Each row of a before or after table is a point. One or more steps were done to the points. Then noise was added and the rows were shuffled. The steps act on columns, c1 being the first. Name the steps. A step turns or swaps two columns, mirrors them in a line or flattens them onto one, adds a multiple of one to another, or multiplies or shifts one. Angles are multiples of 10 degrees, from the lower column toward the higher: turns from -170 to 170, lines from 10 to 170 but not 90. Use the fewest steps. Two steps may share a column if one is a turn and the other turns, adds or multiplies; they go together, in the order done. Otherwise the lowest column goes first.

Before (8 x 2):
[[  2  23]
 [ 20 -10]
 [ 31 -39]
 [ 36  30]
 [ 12  26]
 [-39 -37]
 [ -6  26]
 [-38   0]]
After, 8 rows:
[[-39   0]
 [ -7  26]
 [-25  27]
 [-14  24]
 [ 15  31]
 [ 58 -37]
 [-15 -37]
 [ 27 -10]]
Steps: add -0.7 times c2 to c1

Before:
[[ 26  42  28 -17  32  45 -18   8]
 [  6  -3  -7 -20  -4 -29  59 -45]
 [-12  -9  -1 -19  -2  36  15  51]
 [ 66   7  -7 -23  14  57   3  22]
 [ -4  -7 -32  22 -21  43  13  13]
 [ 16  22 -22   8   1 -42  60  -6]
 [ 12   0 -37 -18  21 -40  19 -24]
 [ 40  -3   7   8  54  68   7  27]
 [-11 -26  16   1  -5  29   2  22]
 [ 40   1  -4   6  -3 -47  26 -17]]
After:
[[ -8  31   6  42  53  62  27   6]
 [ 19  11  -2 -11  -4  33  51  18]
 [ -3  -9  15 -11  -5  38  22   3]
 [ -7 -22  -3  42  -1 -44 -18  26]
 [ 17  59  26  29  30  20   8 -12]
 [ -5  -3 -20  17  -2 -47  -8  60]
 [ 18 -20 -38  12  17 -37 -25  20]
 [-22  15 -31  -5 -18  43  10  15]
 [ 23  34 -10  66  14  48  19   2]
 [ 18 -16  -8   8  -1 -22 -47  58]]
Steps: turn c1 and c4 by 90 degrees; turn c2 and c6 by -30 degrees; swap c7 and c8

Before (14 x 12):
[[ 26 -63 -10  -7   3  21  -8  23  20 -50 -36 -38]
 [ -3 -42  19 -14   0  25 -19 -26 -29 -10  -7 -11]
 [ 60  18  43  40 -19  20  40  20 -20 -31  -7 -33]
 [ 17  -1  -2   0  17 -17  -3 -20   3  -1  16  -9]
 [ 56 -15  19 -23  -1  47   4  22  -5 -26 -16 -13]
 [ 11  36 -16   1  59   8   3 -16 -28  53 -41 -12]
 [  1  51  15   9   4  17 -50 -47   9  30   6  -9]
 [ 25  65  38  23 -10 -32 -17   7 -17 -56  -4 -16]
 [  6   8 -66   1  -2 -23  23  24 -39 -24  39 -58]
 [ 16  -4 -26   7 -16  24 -32   8   4  16 -31  13]
 [ 20  16   7 -29   7 -75 -22 -10  -7   4 -47 -26]
 [ 31 -17  29 -14  55 -11   0  26 -49  54 -36 -56]
 [ 12 -46  29  -7   6 -15 -31  37  -8 -23  -1   3]
 [ -9   8  -7 -26  13 -13  23  29  -4  14 -38 -39]]
After (14 x 12):
[[ -1  51  15   9   3  17 -51 -46   9  30   6 -10]
 [ 57  17  44  36 -26  22  40  21 -21 -32  -9 -33]
 [ 17  -4 -26   3 -16  25 -31   8   5  17 -30  12]
 [ 58 -15  20 -23   1  44   3  21  -4 -25 -15 -13]
 [ 12  36 -17  12  56   7   4 -15 -27  53 -41 -12]
 [  4   5 -67   0  -4 -22  23  23 -39 -24  38 -60]
 [ -3 -41  18 -14   3  26 -20 -26 -30 -11  -7  -9]
 [ 20  16   4 -29  13 -75 -22 -12  -8   3 -48 -24]
 [ 26 -63 -11  -7   2  20  -9  25  19 -50 -36 -39]
 [ 18  -1  -4   4  17 -18  -4 -20   3  -1  15 -10]
 [ 25  65  38  21 -13 -32 -16   7 -17 -54  -5 -15]
 [ 31 -16  28  -4  57 -10   0  25 -49  54 -37 -56]
 [ -9  10  -9 -24  15 -14  23  29  -4  15 -39 -40]
 [ 10 -45  31  -4   9 -15 -30  35  -8 -23  -1   2]]
Steps: turn c4 and c5 by -10 degrees

Before, 11 rows:
[[ 35  25  10 -47 -10 -33 -16 -54  -9 -19 -21  32 -28  17 -22  -7 -47   3
    7 -28]
 [  3 -20   0  22  61  33  42  -3 -43  -6  32  46  35   7   9  21  -7   3
   56  20]
 [ 40  11  28 -12   4 -31   2 -34 -50 -65  30 -35 -36  35  28  -8  22 -16
    9  32]
 [ -9 -29  14 -43  54  12 -21 -15  -4  15 -35 -16  13  -6   6  19  20   8
   10 -13]
 [-36  39 -23 -27   7  44  50 -20 -45  -7  17 -10 -17  32  33 -18 -57 -36
   20 -24]
 [ 33   4   3  32  35  23  30 -35 -23 -11 -46  -9  25 -42  27  35  -7  36
  -12  -1]
 [-25  -7   8 -36  32  19   1 -48 -17 -55  14  40  14  15 -33  -2  -2   8
  -20  29]
 [ 17  -3 -15   2  -9  34  41 -18 -17 -29   5 -14  30 -14 -31 -37  11  -5
  -14 -35]
 [-30   5  11  -5  29 -16  48 -43 -44 -66  21 -31  21 -41  28   1 -15  30
  -11  21]
 [-12  -9  22   4 -19  33  -9 -21  24 -12 -45 -16 -40  -6 -40   0  -2   7
  -16 -20]
 [-33  52  26 -44  25  16  48 -69  22 -12 -47 -20  20  -7 -16 -35  11 -46
   28 -36]]
After (11 x 20):
[[-12 -10  22   0 -22  32  -9  14  22 -12   0 -18 -41  -6 -39  -1  -4   8
   21 -21]
 [ -2 -21   2  24  63  36  43  22 -43  -6  -3  50  33  10  10  20  -9   4
  -48  22]
 [-32   4  10  -3  31 -18  53  37 -45 -68   0 -30  22 -43  28   1 -14  31
   27  21]
 [ 18   1 -18   4  -8  40  40  13 -19 -30  -3 -12  32 -11 -31 -40  15  -4
   19 -37]
 [-11 -26  14 -43  54  13 -22  15  -2  12  -3 -17   8  -5   6  22  19  10
   -7 -12]
 [-35  52  24 -48  22  19  43  77  25 -11   1 -18  21  -8 -12 -35  10 -45
   -2 -36]
 [-29  -7  11 -33  33  21   0  39 -18 -53  -2  38  10  10 -33  -2   1  10
   32  27]
 [ 34   3  -1  32  38  23  30  28 -22 -11   0 -12  24 -42  28  35  -5  34
   24   1]
 [ 38  16  28 -11   3 -28   0  34 -49 -66  -4 -34 -35  34  27  -7  23 -14
    1  35]
 [-36  41 -21 -25   7  43  51  25 -45 -10   2 -13 -18  33  31 -21 -55 -35
  -16 -24]
 [ 36  28  10 -46  -7 -37 -15  53  -8 -18  -2  31 -25  18 -22  -8 -48   2
    9 -29]]
Steps: turn c8 and c19 by -160 degrees; multiply c11 by 0

Before (11 x 48):
[[  5 -35 -17   0  21 -41  70 -15 -22  23  14 -27  79  33 -37  18  17  -2
  -25 -17 -28  21  12  61 -10  36  24 -71  48  47  29  11 -16 -31  30  18
  -32  -6  23 -18  18 -31  -6  56   0 -37  16  15]
 [ -1   2  -4 -12  33  28  -3   4 -13  -8 -20  29  17 -37   4 -11 -44   4
   19  34 -19 -48  24 -16  24 -33 -31  29  -7 -19 -25 -24   8 -22 -42   8
   22  -3   1   3  40  29  23 -15   1 -16  24 -10]
 [ 16   8   8 -20  12  21 -13  24 -45   9 -29  -3   4 -25   0  -1  -8   8
   17 -19 -11 -67  22  -5   3 -19   9  25 -23  34 -20   6 -50   7  -9  10
   14 -12  -4  -4  21   9  28 -13  -7  -3 -20 -10]
 [ -1  10   6 -41  10  22  15  37 -38  -5   4  11   4 -52  15  15 -31  22
   -2   9   8 -49  21 -48 -36  12  -1  19  32 -12 -42   6 -53 -16 -41  -7
   50 -24  22  -9 -10  28  23 -33 -15   0  13 -22]
 [ 31  43   0 -27  50   3  14   5 -12 -58 -37 -19  16  -3   6  13 -26   6
  -16  13  24 -44  13 -19  38  -7 -23  -7 -27 -40  16 -15   5  25 -32   3
   46  -1  -6 -12  21  22  38   6  17  13  -3  19]
 [ 31  18  12 -36  65   7   9 -27 -12 -24 -40 -32 -14  12  24  -3 -93  42
  -37   7  26 -35  17 -29  27 -32 -17  -2   0  -6   9 -41  11  27  -2  41
   56   5 -28  34  56 -14  10  43   5  17  33  37]
 [ 40 -13 -41  13   5 -15  41   9 -43   5 -16 -11  60  38 -30   4  10 -26
  -21 -21 -53  17   9  32   2  22  29 -49  36   8  34   9 -20 -25  53  66
  -39  12  28 -19 -18  16 -69  76  21 -22  33  28]
 [ 12 -17  25 -18  41   5 -22  50  -1 -17 -24  -6  14 -14   9  -7 -32  16
    3  17  -1 -32  -1 -61  -6  -4 -33  34   3   9 -19  -3 -16  12 -28 -36
   39   4  -9  -4  30  27  16  29 -11  13  -8 -18]
 [ 28   4   8 -36  16  31 -53  14 -17 -32  17  -3   0 -57   7   4 -49   5
    8   6 -23 -61  26  -1   6   9 -34   8 -14 -18 -16  -2 -15  17 -28 -18
   49  18  29  39  13  11   7  -9   0   5  -8 -19]
 [ 25 -33 -48   6  21  25 -20 -42 -35 -29 -34 -55  31  15 -47  49  10 -40
  -36  -8  -1  10 -47  -4  13 -41  49 -15  62  -4 -12 -17 -16  -7 -29   6
    6  42  22  -5 -27  -8   6  35  24 -52  21  57]
 [ 20 -26 -45  51   7  -2 -14 -19 -40  -1  -6 -33  70  27 -43   3  -2   3
  -33  -4 -12  23 -36  42   1  39  63 -45  30  28  50  -7  17  -5  10  54
   -4  22 -13 -31 -30  -5 -26  31  34 -43  47  48]]
After (11 x 48):
[[  4 -34 -19   1  19 -42  68 -24 -24  22  14 -27  79  27 -38  16  19  -2
  -24 -18 -25  22  13  60 -13  35  23 -71  49  49  29  13   6 -31  32  20
  -31  -5  23 -19  26 -31  -7  56   1 -35 -21  17]
 [ 17   7   7 -19  15  21 -13  22 -47   9 -29  -2   5 -25   1  -1  -6   6
   18 -18 -10 -63  22  -5   2 -20   9  25 -22  32 -18   5 -41   5 -10   9
   13 -12  -4  -3  28  11  30 -11  -7  -2 -35  -8]
 [ -3   0  -5 -13  31  29  -8  21 -13  -7 -21  28  18 -24   5 -13 -43   6
   20  33 -20 -47  25 -15 -21 -34 -31  31  -8 -18 -26 -24  24 -22 -42   6
   23  -1   0   4  54  29  24 -15  -1 -17  -3  -7]
 [ 20 -25 -47  51   9  -1 -15 -21 -40  -1  -4 -35  71  24 -41   2  -1   0
  -31  -4 -12  24 -39  40   5  40  63 -46  30  28  52  -7  50  -3   9  54
   -5  20 -12 -30 -40  -6 -29  31  35 -44  -8  50]
 [ 40 -11 -42  14   2 -15  38 -17 -45   7 -17 -12  61  18 -28   5  10 -27
  -20 -19 -53  17   9  34 -16  22  29 -50  36   8  31   9  20 -24  50  70
  -37  12  28 -22 -25  17 -70  77  20 -21 -35  27]
 [  1  10   5 -42  10  25  26  40 -38  -6   5  10   3 -50  17  15 -32  22
   -1  10   7 -49  21 -46  28  12   0  19  33 -15 -42   5 -17 -18 -42  -7
   48 -23  21 -10 -13  29  20 -32 -13  -1 -52 -21]
 [ 32  43   0 -31  51   2   3   2 -12 -58 -39 -20  19  -4   4  15 -26   7
  -17  13  23 -45  12 -19 -40  -8 -23  -6 -26 -40  17 -18   0  24 -32   2
   45  -1  -6 -14  28  24  39   5  17  11   4  19]
 [  9 -18  25 -17  42   5 -18  26  -3 -19 -25  -8  14 -34   8  -6 -32  17
    4  16  -1 -32   0 -59  14  -4 -33  34   2   7 -17  -1 -15  12 -27 -37
   38   3 -10  -5  38  28  14  28 -12  14 -13 -17]
 [ 24 -34 -48   4  20  24 -24 -26 -33 -30 -34 -55  29  30 -47  47   9 -40
  -35 -10   2  10 -47  -3  -5 -41  50 -14  65  -4 -11 -17   9  -7 -30   5
    4  40  21  -5 -35  -8   8  34  22 -53 -21  57]
 [ 27   5   7 -36  16  30 -51  36 -16 -33  17  -3   1 -40   7   4 -48   4
    8   6 -25 -61  27  -1  15   9 -32   8 -14 -17 -15  -2 -14  17 -29 -19
   50  19  29  40  18  10   7  -9   2   4  -9 -20]
 [ 32  18  13 -36  68   7   0 -17 -14 -23 -40 -32 -17  19  23  -2 -93  41
  -37   4  26 -31  16 -28 -29 -35 -19  -4  -1  -9   8 -41  33  28  -3  41
   53   4 -29  33  73 -14   9  45   6  20  -9  37]]
Steps: mirror c7 and c25 in the line at 170 degrees; flatten c8 and c14 onto the line at 130 degrees; mirror c33 and c47 in the line at 30 degrees; multiply c41 by 1.3

Before (8 x 64):
[[  7  -8   9  20  -3 -12  25   3  20  -2  10  14  14  -4  -3  -3 -18   1
    0 -11  10   3  13  -6   7   8 -17   7  15  36   4  -4  17  21 -17  13
   -2  -5  40 -36 -29 -20 -12  20  54  13  16   9   7   2   0  29  -4   3
  -14   3  31   7 -15  38  -5 -13   0  -1]
 [  6  -2   1  -2  -1  -8 -30   1  38   1  14  -6 -13  11  15  -1  -1   4
   75  72  -2  -5   4   8   4   6   2 -18  12 -14  -9  11 -24  27  10 -14
    4  19 -18  -6  -2  -9   0 -26 -11 -12  17   3  -4 -16   4 -11  10 -14
  -11   2   8 -15  -5   3 -23  -7  -4   5]
 [  7   9 -18 -12 -24   9  26  -4  18 -19  -6   4  10  33  12  10  13 -23
  -20  13 -18   9   7   8   1 -57 -14  -7   3 -14  -5  15 -18  16   0 -14
   -5   8 -19 -16   9  30   7  25  -4 -10 -31   8  -6  11   6  -4 -18   0
   19  -5   7  -6  39   3   3   0  -4  23]
 [ -2  19  -2  16 -15   6 -44 -27  -4  20  17  13  -6 -17   3  -1 -14   4
  -18   9  -6  18 -68   4   5  -5  -9  -4  18  95  -1   1  -7 -16  13   9
   18  11 -11  13  -1 -13 -11   8  -4  39 -48   3   6  -1  32   5 -14   7
   12 -14   3  14  34  11  -5 -12 -12   2]
 [ -2  20   9  -9   7   9 -33  20  -5  20  -3   1  -4   0 -65 -36   3   6
    6 -12 -10 -13   5  -8   8   2   9  -4  11  -2  33   3  -2   4 -22 -18
    5 -19  -1 -11   7 -12 -16  13  -5  -4   7   8 -38  13  13  -6 -19 -11
   -6 -22  11 -12  57  -4   2 -16  -9  -5]
 [ -2  18   4  -6 -25   5  -6   0  -6   8   2   7 -18 -23   8  16  -6   4
  -13 -14 -18   4   0   4  12  -5  -3   5  14 -13  -3   2  17  -4  10  15
   23  -1 -32 -28   6  -1  -2 -41   2 -11  15  15 -21 -15   3  -2  -9 -13
   21  -1   5  36 -17   6 -23  -2  -2  13]
 [-30  12  -2  -8 -17  22  31  21  -3   4   7  -6   4  -7  16  -1 -26   2
  -14  -2  -5 -13   1   5  -7   6  65  49 -17  -3  -8  17  19  19 -13 -12
   -4  -1  -9 -13  -5 -17  -9  -4  -1  28  10  13  12 -15  17  -5   6  10
   -6  11 -12 -14 -16  35 -28  25  -3 -17]
 [  5 -10 -26   0   4  -5  26  21  -4 -26  -3  21   3 -22   0   3   6   6
  -10   8  -3  11   4  16 -13   6  21  -9 -19 -13  51  -5   8  26   8 -15
   -1   2  12   1   9 -11  -5  22  29   0 -18   4  12 -12  -4   5  33   1
  -18  12 -10  11  13   7   3  -6 -14  57]]
After:
[[  7  10 -16 -13 -25   9  26  -2  19 -20  -8   4   8  34  13   8  13 -22
  -20  10 -19  10   7   8   0 -56 -16  -8   3 -14  -4  15 -17  15   2 -12
   -7   9  13 -15  11  29   6  25  -6  -9 -31   9  -7  12   6  -3 -18   0
   20  -4   9  -7  38 -14   1  -1  -6  26]
 [  5 -12 -25   1   5  -6  26  25  -5 -26  -3  17   2 -25   2   4   7   6
  -11  11  -4  12   3  16 -13   6  21  -8 -19 -12  54  -2  10  26   8 -17
   -3   3 -15  -1   8 -10  -4  22  29   0 -17   3  12 -13  -7   7  33   1
  -18  12 -10   9  11   2   5  -8 -14  57]
 [ -3  19  -2  16 -15   7 -46 -28  -2  22  19  15  -6 -16   3  -3 -13   5
  -19  11  -5  18 -70   3   4  -5 -10  -2  19  94   0   1  -7 -16  12  10
   19  10   1  13  -1 -14 -12  10  -4  39 -48   4   6  -3  33   5 -13   8
   11 -14   2  13  32 -15  -3 -12 -11   3]
 [-30  12  -4  -8 -18  21  31  20  -3   2   8  -7   5  -6  19   0 -28   2
  -14   0  -5 -14   1   5  -6   6  64  51 -16  -5  -9  16  19  19 -14 -11
   -5  -2 -20 -11  -6 -17 -11  -4   0  28   9  12  12 -15  17  -2   6   9
   -7  13 -12 -14 -14 -33 -30  27  -3 -16]
 [ -2  17   4  -6 -26   5  -7  -1  -7   9   2   8 -18 -24   8  18  -5   3
  -16 -15 -19   2  -1   4  12  -5  -3   4  16 -14  -3   3  16  -3  11  17
   23  -2  21 -27   6  -1   0 -41   0 -12  16  15 -20 -16   1  -3 -10 -14
   19  -1   6  35 -17 -24 -23  -3  -3  13]
 [ -3  19  10  -8   6   9 -34  20  -6  19  -5   2  -3   1 -67 -36   3   7
    6 -11  -9 -15   4  -8   8   1   9  -1  12  -3  32   2  -2   4 -23 -16
    4 -19   5  -9   6 -12 -17  14  -5  -6   5   6 -39  12  12  -4 -19 -10
   -4 -22  14 -12  57   2   1 -15  -8  -7]
 [  6  -3   2  -4   0  -8 -31   0  39   2  15  -7 -13  12  17  -1  -1   4
   77  73  -2  -6   3   7   6   5   3 -18  11 -15  -9  12 -21  27   9 -15
    2  20  11  -6  -1  -9   0 -24 -12 -12  17   3  -4 -17   3 -12   9 -14
  -12   2   7 -15  -5 -14 -22  -8  -3   4]
 [  7 -10  10  19  -3 -11  26   2  22  -4   8  12  12  -3  -5  -3 -17   2
   -2  -8   9   4  14  -5   7   9 -15   5  16  35   5  -3  17  22 -19  14
   -3  -6 -56 -38 -28 -22 -12  20  55  14  16   8   7   2   0  30  -3   3
  -14   3  32   8 -15  -3  -4 -14   0  -3]]
Steps: turn c39 and c60 by 140 degrees
